Rows are points. A path goes straight from each point to the next, and from the last back to the first. The post is the endless flat space through its rows: a point in 2 columns, a line in 3, a plane in 4, and so on, so that a path can go around it. Count how often the path circles the post. Going back the other way cancels.
In the rows, zero is written as 128.

Post:
[[159 150 139]
 [104 112 113]]
Path (29 x 3):
[[151 111 106]
 [249 182 189]
 [ 93 107 124]
 [113 145 127]
 [163 168 119]
 [188 142 114]
 [ 94  65 101]
 [138 112 168]
 [ 98 132 131]
 [116 143 105]
 [160 148 102]
 [202 135 137]
 [175 149 155]
 [139 156 166]
 [ 63 137  86]
 [181 172 130]
 [166 116 127]
 [167 110 158]
 [116 136 154]
 [129 148 127]
 [109 151  88]
 [126 112  90]
 [192 151 156]
 [129 112 158]
 [131 147 140]
 [116 161 146]
 [ 71  91 115]
 [115 135 120]
 [115 140  79]]
Times around: 5

Post, 7 rows:
[[ 93 138  74 165 109 151 107 137]
 [133 144 131 115  94 102 138 152]
 [101 151 139 138 170 100 195 130]
 [186  87 160 115 176 111 139 129]
 [144 152 176 101 168 103 141 144]
 [103 125 160 137 142 114 129  93]
 [117  84 115 129 147 163 121 152]]
Path (26 x 8):
[[146 143  81 125 128 116  90 125]
 [152 141  77 154 153 128 162 104]
 [146 188 170 137 201 138 156 149]
 [121  99 166 141 159 103 152 132]
 [ 80 135  45 199 126 122 160 182]
 [134 109  62 138 203 109 181 201]
 [163  82  97 150 114  62 128  73]
 [ 90 100 196  85 169 137 134  96]
 [148 136 222  89 215 129 120 115]
 [119  90 108 174 123 124 159 124]
 [105  65 124 123  72 105 101 150]
 [104 148 120 120 158 117 124 104]
 [192  35 197  61 140 121 138  91]
 [148 120  89 167 145 133 186 142]
 [160 140 176 121 186 139  98 150]
 [148 132  68 180 116 137 147 111]
 [ 87 106 168 157 115 125 129 119]
 [ 63  79 125 145 193 147 155 159]
 [ 50 117  87 163 114 105 167  67]
 [100 115 122 127 109 123 129  95]
 [ 79 144  95 135 147 102 158 133]
 [ 91 165 146 116 149 152  73  91]
 [188 116 220  94 159 135  95 124]
 [132  77 187 130 147 112 120 166]
 [ 86  90 182 105 113  90 135 157]
 [ 97  75 152 109 132 127 135 152]]
Times around: 4

Post (11 x 12):
[[106 109 164  97 145 110 128 143 103 118  93 138]
 [126 144 155 115 176 137 136 129 137 152 123 137]
 [ 91 160 141 110 165 125  96 151 143 134 112 103]
 [130  93 113 211 171 138 127 138 106 113 145 111]
 [210  65 135 118  89  63 177 142 141  83 109  78]
 [121 132 143 107 130 123 137 181  88 144 117 123]
 [124  86  85 214 143 102 140 135 120 111 153 147]
 [149 152 129 122 158 130  99 138 129 115 120 147]
 [150  73  79 184  94 129 141 116 101 114 130 109]
 [117 160 173 161 140 126 102 146 146 156 104 140]
 [156 156 158 109 143  87 107 116 130 152 117 113]]
Path, 24 rows:
[[154 125  76 157 226 170  87 135 150 100 171 140]
 [247 131  77 249 119 115 135 187 115 158 165 150]
 [ 82 125 139 146 177 129 111 133 165 145 108 107]
 [119 117 117 115 102 127  97 212 133 100 126  61]
 [135 173 166 116 167 166 125 135 152 152 147 139]
 [129 154 204 178  67 143 164 190 116 155  53 197]
 [150 145  99 147 172 150 117 137  99 117 164 162]
 [181 104 115 159  94  99 132 171 122 114 144 100]
 [ 79  76 164 126  34  36 157 109 102 200  75 139]
 [133 155 112 143  51 136  94 186 138 145 131  42]
 [157 117 145 166  87 104 141 115 152 141 107  71]
 [116 119 118  99 145 133 197 176 100 167 123 124]
 [ 98  86 114 188 117 120 117 195 135 116 101  72]
 [130 148 146  98 142 122  76 153 137 116 112 101]
 [115  79 171 127 135  56 127 133 134 125 125 124]
 [166 133 142 137  93 135 170 169 106 170 145  88]
 [114 153 144 107 141 161 108 135 137 139 117 126]
 [101 111  81 105  97 101 120 160 154 121 119 108]
 [ 94 108 170 142 148 134  76 139 115  96  60 117]
 [100 130 118  92 180 120 132 217 104 122 121  60]
 [165 143 147 163 122 162  74 124 128 135 109 170]
 [123 110 109 179 145 136 141 164 117 105 148 172]
 [128 134 126  95 197  63 150 128  96 120 136  66]
 [131 117 180 153 160 119 124 202 104 106  93 132]]
Times around: 2

Post:
[[140 118  95  82 152 142 164 149 180 134 120 131 183 154 111  84  87 166]
 [106 154  88 114 127 121 162 199 157  95 100 121 144 113 180 128 129 106]
 [186 118  82 132 146 144 143 149 163 107 151 121 170 135 127  99  83 175]
 [ 66 130 162 160 126 129 120 115 140 149 130 156 135 104 120  93 142 103]
 [ 76  74 115 144  54 147 116  94 108 146 117 134 120 120 148 106 163  71]
 [148 136 140 110 117 165 137 159 139  92 108 147 102 117 177 141 141  99]
 [130 144 122 135 150 150 192 147 173 152 138 112 177 151  83 149  57 197]
 [126 155  98 120 164 118 140 106 116 102  97  93  92 104 184 155 166 121]
 [102  91 179 144  87 118  83 122 144 174  94 113 133 121 139 132 158  99]
 [128 148 101 115 142 117 125 144 128 131 149 120 189 197  82 106  79 186]
 [110 133 123 104 122 116 163 169 121  90 105 153 125  71 159 136 147 125]
 [ 69 107 126 145  79 113  72  80 156 164  86 168  99 145 141 142 138 111]
 [ 91 125 143 142 105 138  80 148 110 171 114 100 105  93 191  72 148 117]
 [105 102 168 127  87 120  89  84 138 188 155 126 106 121 162 128 108  72]
 [145 163  73 111 140 139 146 146 160 161 162 140 177 151  94 108 113 181]
 [147 141  44 108 171 147 152 138 133 157 129 149 208 142 142 119  79 151]
 [170  98 102 122 140 106 176 172 124 117  95 141  87 134 168 126 116  64]]
Path (24 x 18):
[[143 109 101 107  90 117 170 155 149 203 105 140 159 166 146 109  55  81]
 [100 112 172 116  62 118 103 123 161 124  90  79  86 141 122 146 137  91]
 [105  93  91 103 126 146 135 126  52 133 182 167 136 115 128 112 123  89]
 [124  99  78 116 151 145 115 176 120 159  85 113 183 105 198  69 145 131]
 [ 62 201 124 104 153 128 138  69 124 168 132 151 174 129 184 180 107 155]
 [126 158  96  87 128  97 128 146  84 130 105  71 147  81 189 111  91 128]
 [101 127 156 104 114 114 144 137 120 131  71 118 152 104 105 130 143 139]
 [179 148 118 130 170 127 222 126 126 157 103 141 107 154 193 218  65  61]
 [139 125 200 129  87 140 165 107 166 137 144 162  57 106 134 185 114 156]
 [158 157 100 143 161 147  86  80 153 156  77 146 104 138 181 164  93 159]
 [247  99 111 150 150 148 164 171 192  86 118 105  98 113 119  82  96 108]
 [135 101 169 181 130 136 135 135 139 119 133  85 130 128 100 148 115 137]
 [ 91 110  62 124 102 123 105  70 104 178 126 124 100 157 194 123 119 111]
 [191 123  84 140 138 149 190  87  97 172 206 133 131 133 142 113  74 118]
 [116 209  27 104 164 144 123 119  75 169 152 121 144  99 206 131  88 133]
 [138 100 142 126 173  90 131 153  96 158 105  65 121 113 199 115  87  53]
 [131 145 177 125 112 137  92 247 131 170 151 173 133 120 121  47 169 153]
 [136 126 127 123 121  74 119 125 147 149 147 146 127 160 150  91 116 142]
 [ 74 150  44 159 107 142 221 194 155 134  71 198 175  85 177 113  82 101]
 [ 70 153 153 114 112 149 187 173 169 125 130 203 154 105 147 164 128 144]
 [144 118  76 131 202 113  96 192 122 165  51 105 165 119 192 131 141 137]
 [130  72 108 120  55 175 112 157 138 109 129 126 141  64 159  82 132  77]
 [136 107  86  86 168 136 104 157 141 161 125 114 133 121 173  81 151 126]
 [108 222 162 118 217 122 128 220 163 144 136  88 139  96 175  71 153 184]]
Times around: 3

Post:
[[155  89 112 121 158 106 106 115 138 166 122 180 119 123 146 132 118 198]
 [151 108 173 150 125 107 133 118 130 135 110 139 116 154 145 110 153  98]
 [124 108 166  66 170 121 122 152 186 116 116 161 164  87 117 106  91 122]
 [169  74 135 166  93  73 127  72 144 187 131 123 134 160 122  97 120  86]
 [ 67 133 161  64 116 140 128 150 174 126 119 143 151 147 181 150 122 111]
 [103 140 125  91 159  83 137  95 169 121 123 128 131 128 167 169 112 118]
 [122 109 125 114 132 137 125 110  89 150 129 112 146 112 149 108 146 139]
 [ 70 121 118  78 150 136  89 150 159 144 114 166 149 146 101 135 141 144]
 [153 132 140  99 153 136 131 189 166 142 122 192 177 125 153 113 124  98]
 [157 158 155  94 124 129 139 135 119 140 151 114 127 113 139  95 111 125]
 [124 129  80 133 108  93  94  98 112  97 149 147 187 162 172 149 132 177]
 [ 70 148 186 120 131 109 135 134 118 154 164 119 116  93 141 108 144 132]
 [160 106 139 141 109  80 103 151 129 163 104 126 159 121 118 108 118 117]
 [103 137 146 109 115 162 105 140 139 148  90 201 148 125 141 126  79 105]
 [ 92 154 150  82 137 114  78 135  50 161 118 159 168 196 175 165 135 151]
 [156 131 144 138 130  98  94 122 137 146 154 101 112 125 158 137 104 109]
 [ 76 164 176 139 152 127 153  89 110 119 124  98 146 159 198 158 116 145]]
Path, 28 rows:
[[116  88 197 127 118 152 135 106 104  88  96 114 141 125 148 128 107 141]
 [ 27 157 151  92 162 193 105 126  97 143 149 150 132 106 155 147  84 178]
 [109 103 100  98 134  75  93 158 187 149 152 156 112  75 116  98 144 134]
 [ 89 179 169  97 149 175 106 127 157 149 176 140 129 134 169 126  86  99]
 [136 143 181  97 169 128 145 115 161 168 141 179 163 119 175 104 104 148]
 [180 103 128 130 144  87  97 101 182 157 145 176 101 179 175 125 108 123]
 [149 119 156  90 154 161 117 119  99 151 133 149  89 132 180  92 131 159]
 [136 136  99  63 148 134 107 177 133 154  69 169 249 103 183 117  92 128]
 [ 87 121 144 141 100 152  91 101 143 113 135 128 139 172 158 149 169 119]
 [129 122 147 114 130 122 104 168 119 152 140 111 115 113 145 133 148 139]
 [ 92 136 164 120 129 143 119 126  90 134 112 197 119 146 138 125  82 114]
 [ 89 118 111 104 125  68 107 120 113 117 134 190 145 117 142 131 107 147]
 [177 120 160  56 134  97 134 114  50 157 137  61  86 153 119 136 143 100]
 [125 156 136  51 114 139 152 128 138 179 133 170 121 129 175 160 124 149]
 [113 108 148 128 118  94  67 145 153 184  89 164 176 167 141 131 129 168]
 [140 126 136 121 112 110 100 125 196 127 153 226 129 157 146 108 108 147]
 [ 85  78 118 118 134 132  86 107 179 154 100 192 203 109 186 129 103 144]
 [ 99 171 148  69 138 167 125 146 141 165 169 176 131 143 155 135 129 107]
 [145 187 128 119 140 118 144 138 104 131 139 147 150 115 124 125 107 103]
 [141 178 147 140 133  96 124 155  89 147 110 116 248 138 159 150 110  90]
 [118  93 125 160 120  77  83 108 169 129 116 184 135 146 100 122 163 118]
 [110 127 122  61 167 134  89  79  36 144  58 110 143 135 225 163  84 144]
 [121  97 129  76 188 206 114 192 113 161  60 172 109 123  88 103 134 106]
 [106 169 163 137 129 138 171 129  97 119 182 105 127 105 209 162 114 108]
 [104 164 172  58 153 131 119 123 111 147 122 124 139 147 175 177 112 112]
 [107 144 115  81  95 158  96 139 174 169 151 203 135 135 175 118 140 166]
 [118 123  92 106 134  69 109  98 119 169  84 200 161 117 144 108  92 206]
 [ 73 135 118  88 122 113 150 175 100 181 102 213 198 164 178 128 127 114]]
Times around: 1

Post (17 x 18):
[[ 66 177 145 101 176 106 130 146 143  86 126 138 118 110 172 146 122 122]
 [ 81 143 132 104 128 100 130 148 139 145 127 140 108 154 142 106 104 153]
 [103  93 108  77 103 158 174 172 199 134 149  69  89 159 165 148 204 106]
 [125 139 140 172 144 117 117 118 182 169 128 172 127 114 114 166 124 126]
 [109 162 114 112 126 130 123 100 142 157 135  95 108  94 129 149 103 118]
 [ 98  95 127 107 162 119 133 109 176 134 178  91 128 128 161 126  85 143]
 [117  86 125  76 192  95 111  98 120 176  94 102 134 131 148 114 123 134]
 [134 153 167  86 112  97 110 153 121 177 111 198 144 146 137 182 137  95]
 [ 98 112 150 135 108  81 122 115 119 136 154 142 109 136 121 140 134 130]
 [ 72 118 120  80 124 107 112 147 155 115 165 137 116 116 110 124 126 127]
 [ 78 118 130  90 151 114 119  88 191 131  51  87 142 143 160 150 150  91]
 [117 159  73  74 131 157 152 128  76  48 154 116 137  88 184 124  73 101]
 [121 124 189  74 183 117 112  93 150 154  99 182 142 138 196 109 150 111]
 [ 85 124 145 149 147 129 127 153 155 132 168 106 122 119 140 109 108 102]
 [123 108 150  99 144 120 133 117 111 129 128 108 178 165 139 108 135 161]
 [149 150 173 156 187 156 179 110 188 123 153 166 127 129 135 153 125  80]
 [102 133 102  94 136  92 163 113 121 125 140 149 175 107 139  96 130 134]]
Path:
[[151 109 171  91 184 132 150 176  70 150 147 249  62  92 152  88 158  75]
 [143 139 163 147 174 143 144 180 131 106 158  73 163 132 102 123 139 176]
 [125 106 121  89 134  90 161 164 146  95 163 133 154 192 143  83 115 138]
 [148 111 142 170 190 130 144 102 116 189 196 169 118 114 152 108 105 144]
 [ 98 159  84 116 163 161 156 106 120 129  97 108 199  92 161 148 122 148]
 [148 127 132  93 205 145 199 142 147 168 113 128 163 109 163  94 102 125]
 [140 158 134 123 159 128 141 160 127  73 114  93 130 149 151 135  79 105]
 [ 83 121  60  57 146 115  98 134 196 119 134 133 141 147 137 105 101 219]
 [118  67  99  76 106  80 118 114 148 120 194 145 104 132 122 102 143 182]
 [133 134 175  56 110 111 124 134 122 165 129 146 160 138 112 123 133  90]
 [ 84  86 119  82 167 124 153 141 134 122 102 122 109 157 167  78 127 154]
 [113  86 157 126 194 116 149 111 112 164 126  89 155 160 133 108 134 111]
 [107  94 134 131  94 167  98 126 181 111 194 201  25 120 103 169 141  87]
 [ 54 106 112  77 129  81 105 121 116 159  69 148 116 109 105 174 153  83]
 [ 99 101 109  77 103 133 126 112 140 136 164  63 116 149  93 189 168 108]
 [144 125 112 151 107 125 116 128 180 166 126 105 125 169 138 134 169 170]
 [151 110 114 134 167 101 136 120 126 117  55 153 114 100 195 122 115 110]
 [ 88 120 208 161 121 100 143  95 184 142 155 176  98  67 182 193 158  36]
 [ 84 132 170 156 181 120 186  95 153 159 129 124 132 126 152 131 158 110]
 [ 91 105 125  71 174 152 108 143 114 133 177 115  81 155 139  47 131 183]
 [ 83 119 119 123 193 106 132 119 127 151 161  76 151 115 174  70 145 109]
 [ 62  84 110  86 149 145  85 179 177 135 169 106  86 149 176 171  98 101]
 [ 95 180  93 101 168 155 150 141 173 150 109 110 128  98  96 134 100 148]
 [106 149 198 125 146  80  84  67 143 156  46 155 115 119 137 120 109 102]
 [111 128 132 163 132 113 134 138 206  87 160 190 132  92 134 149 168  90]
 [112 119 124  57 141 117 138 178 133 128  93  94 145 164  98 151 136 123]
 [ 71 153  67  62  74 112 144 173  89  51 165 171 191 118  97  90  76 173]]
Times around: 0

Post:
[[131 132 150 105 146 106 145 106 121 136 117 176 144 106 144 212  94 110]
 [120  85  99 165 155 158 140  81 143  84 106 102 117  74 139 101 143 120]
 [ 86 121 106 109 142 177 161 128 177 119 156  95 115  86 131 142 149 110]
 [130 129 109 101 115 141  87 100 164 183 121 151 156 127 145 135 171 131]
 [103 163 110  97 120 129 103 119  94 173 140 147 136 112  99 114 110 122]
 [104 147 146 107  66 135 122 169 117 131 149 185 143 109 102 147 119 163]
 [124 116 130 129  98 142 115 145  60 110 146 104 147 170 109 136 161 181]
 [153 105 169 124 152 100 147 161 141 160 170 117 119 157 136 136 120 133]
 [142 154 134 119  94 135 153 137 112 136 104 116 100 133 164 142 151 130]
 [151 138 123 162 108  68  97 169 110  73 107  90 128 114 140 126 112  93]
 [123 148 176 121 117 163 106 116 178 149 127 130 107  63  85 133 148 101]
 [ 89 136 135  90 156  89 167 140 123 164  92 135 122 164 152 150 126 142]
 [108 146 108 112  99 193 122 120 122 122 116 158 148 118 117 138 123 108]
 [210 122 114 123 121 139  76 187 150 156 161  61  68 136 134  99 162 159]
 [138 111 136 169 124 156 155 115 146 151  94  95 148 119 168 172 165 134]
 [ 98 118 122 124 121 148 133  91 159 118 120 128 108 114 127 173  78  96]
 [129 132 169 144 114 167 181  85 163 122 113 101 164 112 119 133 128 171]]
Path, 27 rows:
[[104 126 109 134 136 168 121  74 120 108 102  97 135 147 119 210 167 143]
 [154 118 151 167  99 184 209 158 207 138 129 103 148 154 135  99 102 187]
 [119 159 208 148 113 165 179 144 105 168 136 143 159 184 123 130 163 172]
 [136 186  51  90 130 139  99 125 130 104 115  92 118  86 195 108 142  81]
 [102 141 102  71 136 209 153 123 142 123  88  90 115 106 134 169 154  96]
 [ 82  87 151 144 127 124 188  79 136 137  96  76 141 131 117 249 109 144]
 [100 160 112 106  85 117 134  77 151 137 121 140 149  85 123 140 139 173]
 [107 121 165 141  80 111  94  98 145 113 117 144 157 111 119 169 163 166]
 [ 77  89 123 141 170 116 166 141 160 110 105 107 149 106 149 138  68 134]
 [150 168 197  70  54  96 125 161 104 188 145 119  90 139 115 139 144 104]
 [128 124  94 104 138 143 132 182 156 117 112  87  84 115 179 140 152  93]
 [145 146 100 109 131 121  40  74 152 142 132  96 164  86 136 115 167 124]
 [150 106 115 140  91 189  93  81 133  84 157  24  69  58  97 129 148 120]
 [126 138 147  84  86 151  83  42 182 192 108 160  90 111  85 204 125  95]
 [121 150 155  88 126 111 124  89 151 183 166 156 125 174 110 147 131 117]
 [139 153 132 146  96 156 103 165 133 134 101 103 128 167 160 126 142 114]
 [141 166 154  91 124 156  72 109 144 160 120 133 102  47 133 138 141  43]
 [107 123 148 119  92 146 145 108 118 136 110 109 174 138 134 153 129  87]
 [120 143 128 139  89 123 113 124  91 130  76  80 171 160 108 149 160 188]
 [148 154 120 151 120 102 130 128 150 104 141  58  98 178 168 112 133 100]
 [137 127  82 170 141 178 137 137 154  86 108  64 119  52 168 121 172 118]
 [ 57 107  95 110 113 206 158  99 194 118 125 122 126  89 131 166 115 117]
 [150 101 143 140 123 118 179  90 112 153  99 158 132  83 137 113 121 215]
 [127 153 119 109 153 130 158  86 100 112 126 119 162 135 113 136  86 107]
 [ 99 118 101 140 149 165 104  64  48 105  97 113 181 141 105 182 154 170]
 [104 133 151 115 141 114 129 129 131 129 156 147 125  64 138 171 101 135]
 [ 55  89  59 150 155  82  99 107  31 115  97 125 185 162 158 186 140 145]]
Times around: 4

Post (17 x 18):
[[144 122  95 118  99 101 155 136 163 100 109 101 148 112 150 129 145 127]
 [102 145  91 100 123 160 146 137 106 135 130  97 111 151 172 109 194 122]
 [160 170 135 169 134 155 148 126 137 153 138 170 132 148 159 126 132 139]
 [110 131 182 162 116 173 138 100 150 180 103 117 146  96 103 113 119 127]
 [101 166 103 148 115 137 155 131 145  68  77  86 135 109 146 190  73 114]
 [116 165 121 157 116 128 120 147 127 132 118  93 104 153 116  93 149  90]
 [ 75 102 145 137 112 118 141 123 122 153 102 126 110 164 136 174 117  60]
 [111  67 127 119 100 156 122 159 137 104  98 121 124 118 115 134 103  95]
 [166 157 146 191 126 129 145 140  42 143 156 104 124 137 133 123 126 105]
 [176 113  95  98 149  62 158 153 125 153 110 132  93 144 114 125 128 121]
 [ 75 127 118  60 129 106 101 171  99 107 119 123 139 161 145 126 133 125]
 [ 42 146  92 133 127 117 146 187 116 132 122 116 129 114 125 135 159 112]
 [160 109 177 111  88 149 128  90 143 150 116 126  86  86 171 136 135 100]
 [ 36  91 126 132 160 131 129 103 140 123  99 165 116 148 156 162 160 136]
 [142 145 126  91 173 138 133 144 108 125 185 149 100 148 124 102 117 110]
 [ 82  75  88 117 141 109 100 136  91 139 127 158 129 164 154 137 103 141]
 [120 165 155 126 112 153 201 137 168 148  99 147 141  64  80  78 112 155]]
Path (28 x 18):
[[138 132  89  81 146 120 161 161 129 107 147  98 109 131 164 146 168 116]
 [118 130 145 176  84 156 176  96 116 131 114  90 150 134 134 155 145 129]
 [130 108 117 168  97 126 169 141 125 133  46 153 174 168 104 119 155 141]
 [ 85 108  68 126 139 186 167 144 144 136  86 109 163 118 120  90 166 144]
 [ 44 119 103  86 216 102 131  82 144 163 156  71  93 153 151 153 159  82]
 [ 63 154 123 178 122 100 181 125 115 216 120 127 119 134 160 169 132 140]
 [198 143 180 119  63 125 133 144 115  98 162 139  75 195 149 126 143  33]
 [114 195 117 142 150 148 136 124 111  68 126 140  76 114 117 148  79 118]
 [132  89 115 117 150 134 120 145 143  70  68 126 134 132 153 174 137 113]
 [113 236 144 200  90 130 133 172  89  99 139 106 133 140 190  97 140  88]
 [210 166 125 165  96 139 168 170 138 136 196 125  84 116 119  67 117  91]
 [ 91 110 125  88  71 177 126 180 132  90 102 176 144 154 124 102 109 150]
 [ 98 132  82  87 139 153 140 129 144 130 137 146 125 135 152 143 190 124]
 [111  91 101 137 154 135 115 159 118 132 146 132 147 132 108 134  95  95]
 [150  91 183 122  91 138  96 155 142 151 144 144  89 163 149 112 132  39]
 [123 156 126 117 131 168 125 149  89 123 155 100  68 101 148 111 134 151]
 [ 56  90 159 105 123 178 121 125 112 103  77 149 118 156 125 163 124 136]
 [ 73 160 126 121 166 147 178  94 149 184 147 181 115 141 115 130 111 137]
 [100 172 123 124 150 141 148 150 145 114 180 122 122  98 139 134 162 157]
 [ 54  69  87  97 138  86 103 152 141 180 179 148 156 249 185 136 187  73]
 [114  91 135 119  98 146 118 124 165 157 126 118  95 130 145  83 143  51]
 [182 177  68 102 137 130 156 190 157  35 155  90 101  76  86  86 121  91]
 [132 176 116 142  98 181 104 139 159 114 113  92 116 143 114 123 118 112]
 [165 118 138 148  94 190 158 176 164 101 107 145 121 118  97  91 114 129]
 [147  98 169 115 186  94 121 151 122 136 124 149 102  85  81  97  68 160]
 [134 150 120  33 181  84 117 173 120 182 104 129 134  98 117 103 133 151]
 [140 170 154 146 112 175 187 152 160 137 117 166 117 138 136  89 199  74]
 [ 79 165  35 114 162 114 155 185  91 142 117 103 141 121 162 140 126 156]]
Times around: 2
